Each row of a before or after table is a point. The points were changed in one or more steps. Then noise was added and the rows were shuffled. The steps act on how far a point lies along the listed directions, d1 being the first. Write out the steps. A step turns or swaps two directions, mirrors them in a line or flattens them onto one, adds a multiple of one to another, or multiplies one. Angles are multiples of 10 degrees, from the lower direction toward the higher: turns from -170 to 170, lines from 10 to 170 but not 90. Use the fewest steps. Two steps may share a direction if one is a turn and the other turns, adds or multiplies; they go together, in the order done. Otherwise the lowest direction goes first.
In the rows, 128 means zero.

Directions:
(1): [140  85]
(2): [ 85 116]
Before, 9 rows:
[[125 162]
 [102 160]
 [104 108]
 [153 127]
 [132  48]
 [161 133]
 [ 99 148]
 [150 172]
 [150 167]]
After, 9 rows:
[[162 161]
 [ 95 118]
 [164 123]
 [136 163]
 [160 154]
 [111 159]
 [113 162]
 [151 118]
 [104  52]]
Steps: turn d1 and d2 by 20 degrees

Directions:
(1): [168 105 167 146]
(2): [163 105  82 121]
Before:
[[127 103 136 140]
 [108 145 112 124]
 [ 84 151 120 131]
 [150 130 154 125]
 [139 136 131 136]
 [170 121 167 160]
 [ 76 170 147 126]
 [117 128  88 122]
 [102 135 221 147]
 [126 112 221 159]
 [146 122 166 131]
 [121 136  84 118]
 [130 121 141 135]]
After:
[[127 101 130 144]
 [172 118 168 161]
 [152 118 169 132]
 [ 92 166 165 137]
 [139 136 130 137]
 [110 146 112 125]
 [ 94 146 130 136]
 [109 132  83 119]
 [114 139  75 111]
 [133 119 140 135]
 [129 116 249 160]
 [145 103 240 168]
 [153 132 159 126]]
Steps: add -0.5 times d2 to d1

Directions:
(1): [142 164 133 104 114 200 161 130 147]
(2): [129 191 106 102 143  81 133 127 163]
(3): [122 123 166 148  66 102 154 154 163]
(4): [ 89 120 182 116 178 122 167 118 133]
Before, 13 rows:
[[123 152 136 112 143 159 161 120 131]
 [135 124 149 139 100 186 145 142 126]
 [110 130 121 120 152 106 121 128 110]
 [148 135  96 121 144 114 107 114 113]
 [114 168 144 107 156 172 155 129 142]
 [150  98 121 156  82 154 114 153  99]
 [119 142 152 126 111 133 164 134 152]
 [127 116 118 128 121 117 106 126 140]
 [144 100 124 160  56 126 136 161 123]
 [141 154  97 100 143 154 112 125 139]
 [138 125 127 136 101 125 125 144 117]
 [130 155 107 114 136 123 101 118 112]
 [121 128 135 144 102 150 151 131 137]]
After (13 x 9):
[[130 124  95 118 153 105  87 122 126]
 [150 177 106 126  65 109 155 160 163]
 [149  88 114 138 128 167 109 116  88]
 [129 105 122 136 127 151  93 119  84]
 [111 165 115 113 166  64 136 118 139]
 [130 101 129 130 112 158 113 124 130]
 [158 218  87 103  99 109 138 153 162]
 [110 140 142 131 123  75 145 133 151]
 [128 249  99  93 142  37 139 139 195]
 [115  87 141 136 133 174 128 129  86]
 [118 179 112 126 120  80 146 129 164]
 [141 147 122 127 103 125 131 145 128]
 [ 99 171 122 117 184  48 118 126 146]]
Steps: turn d1 and d2 by 130 degrees; multiply d2 by 2.5
